Every row gives one point. Before rounding, the points of a table are all equally far from one centre. They may lie mostly on one side of it. Write the centre, to within rounding.

Points:
[[  6.2  30.5 -17.3]
 [ 18.4  27.5  13.1]
 [ 22.7  25.6   3.8]
 [ 25.0  13.7 -15.0]
 [ -6.7  18.8 -29.6]
 [ 15.3  26.5 -15.4]
 [ 20.2  21.8 -15.2]
 [-21.0  19.5 -24.4]
 [ 10.6  11.2 -29.2]
 [ 15.9  21.7  24.0]]
Centre: [-4.2  2.4  1.9]

Points:
[[ 31.3 -21.5   0.7 -10.5  -6.9 -13.2 -30.6  -2.1  22.4]
 [ 24.5 -31.6  -7.5   3.9 -21.1  -0.1 -27.4  -8.6 -26.8]
 [ 19.6   3.1  21.3  -8.9 -16.5 -10.9 -21.9 -14.5  21.6]
 [ 31.3 -15.6  10.1 -12.1 -22.4  -3.3 -32.1 -27.9   6.0]
 [ 25.2  -8.2  15.4 -18.5  -6.0   2.1 -34.0 -11.5  24.5]
 [ 38.5 -16.0  -2.2  -3.1 -28.9   2.7 -17.5 -13.7  18.5]
 [ 32.0 -12.4  12.2 -15.0 -20.2  -6.6 -31.8  -9.3  21.0]
 [ 28.1  -1.6  -0.7 -14.0 -12.9   0.4  -0.7  -4.5  24.1]
 [ 29.0 -15.4  -3.8  -1.2 -24.6  -1.8 -39.4 -11.3  35.8]
 [ 35.4   9.7   9.4  -5.1  -6.7   0.4 -24.5 -15.4 -12.2]
 [ 14.8  -9.9   6.2 -28.6 -30.6 -15.3 -25.5  -6.3  26.1]
 [ 25.1  -0.6  14.3 -14.1 -16.0 -10.6 -33.7 -25.6  17.6]
 [ 19.1 -31.1   9.7 -23.2 -31.8  10.1 -32.6 -12.4   6.5]
 [ 35.4  -7.1 -14.0  -8.3  -9.2 -11.6 -47.4 -16.5  22.0]
 [ 36.9  -1.3 -16.2 -12.0 -17.7   2.3 -13.1   8.4  25.6]
 [ 27.8 -20.8   5.6 -23.8  -8.1  -8.6 -30.6   0.5  18.1]]
Centre: [ -0.7  -2.3 -14.1  -3.3 -17.6   4.4 -30.1  -4.7   2.4]

Points:
[[-46.4  -3.4 -13.0 -13.4 -28.3 -21.2   6.7   5.4  16.5 -26.4 -19.0   9.5
    7.4 -14.8]
 [-46.6  -9.6 -24.3  -6.2 -37.1 -25.7  19.3  -8.4  10.4 -33.3   3.1  -5.5
    6.7   0.4]
 [-21.2  -6.7  -4.3  17.5 -34.3 -37.0  20.5  -7.8  14.3 -24.3   0.2  -5.1
    1.0 -15.2]
 [-32.4   3.3 -32.6  -6.4 -18.7 -25.3  40.5  -0.1  18.4 -21.4   3.2  -6.3
   -2.8  27.0]
 [-37.8   5.5  -8.0   2.1 -24.7 -38.5  13.4  -9.8   4.0 -32.2  -1.5 -27.8
   -2.1   8.9]
 [-31.6  -2.5   3.2  10.9 -34.5 -40.3  11.7  -0.4  10.1 -33.9  -3.1  14.5
   -2.4  -0.9]
 [-30.9   0.0 -22.2   2.6 -43.8 -32.6  16.1 -20.3  -2.2   1.8   0.8  21.0
   -8.1  -4.2]
 [-11.5 -11.2 -15.4   9.7 -25.6 -34.7   4.8  -4.5  25.9 -26.5  12.0  15.1
  -11.6   8.6]
 [-20.6  -0.2 -17.4  27.3 -19.0 -26.8   9.4   8.8  17.1 -23.9  11.3 -20.0
    6.3  12.0]
 [-29.9   9.5 -24.2  -3.5 -36.3  -7.3  -5.3 -28.5   2.5 -34.8  -3.1  15.0
    4.4  -4.5]
 [-23.8  -4.2 -14.6   9.3 -30.6 -43.1  15.9  -7.1  16.9  -6.8   8.9 -22.9
   10.2   5.9]
 [-24.0 -12.8 -11.4   7.9 -32.4 -21.7  12.5  10.7   9.7 -15.3  20.8   1.5
   -2.6 -26.1]
 [-43.4  -1.9 -27.9   4.3 -40.8 -15.3  23.5 -22.7   9.9 -29.6   1.2   2.0
    7.3  14.0]
 [-38.1   8.4  -8.9  -8.5 -20.2 -30.7  -5.7  -3.0  10.2 -40.5   9.3   3.7
  -14.7 -10.6]
 [-27.0  -2.0 -19.1   0.9 -33.9 -36.2  12.6   0.8  24.7 -12.3  27.9  -4.7
  -13.5  -1.1]
 [-52.4  -5.0 -16.5   2.6 -37.6 -16.4  20.3   1.2  11.8 -19.3   1.7 -15.2
    8.9 -13.0]
 [-16.5  14.4 -25.3   7.2 -19.5 -40.0  -6.6  13.2   4.0  -7.4  -5.7  -6.7
  -18.3  -0.2]
 [-29.4  -3.4 -21.7  19.6 -38.2 -21.8  26.2  -8.5 -10.6 -22.1  -0.6  12.3
   12.1  -8.8]
 [-39.5  -5.7  -3.9   1.2 -27.8 -28.5  20.0 -14.3  18.4 -27.9  -9.1  10.4
   -3.7 -20.5]
 [-27.2  -1.0 -17.3  11.7 -20.0 -33.6  -1.8   6.1  22.6 -26.2  13.0  12.7
  -16.5  -6.5]]
Centre: [-21.7   7.4  -6.9  -4.5 -18.7  -9.1  12.7  -3.2   4.6  -9.7   1.7   1.6
  -0.7   6.8]
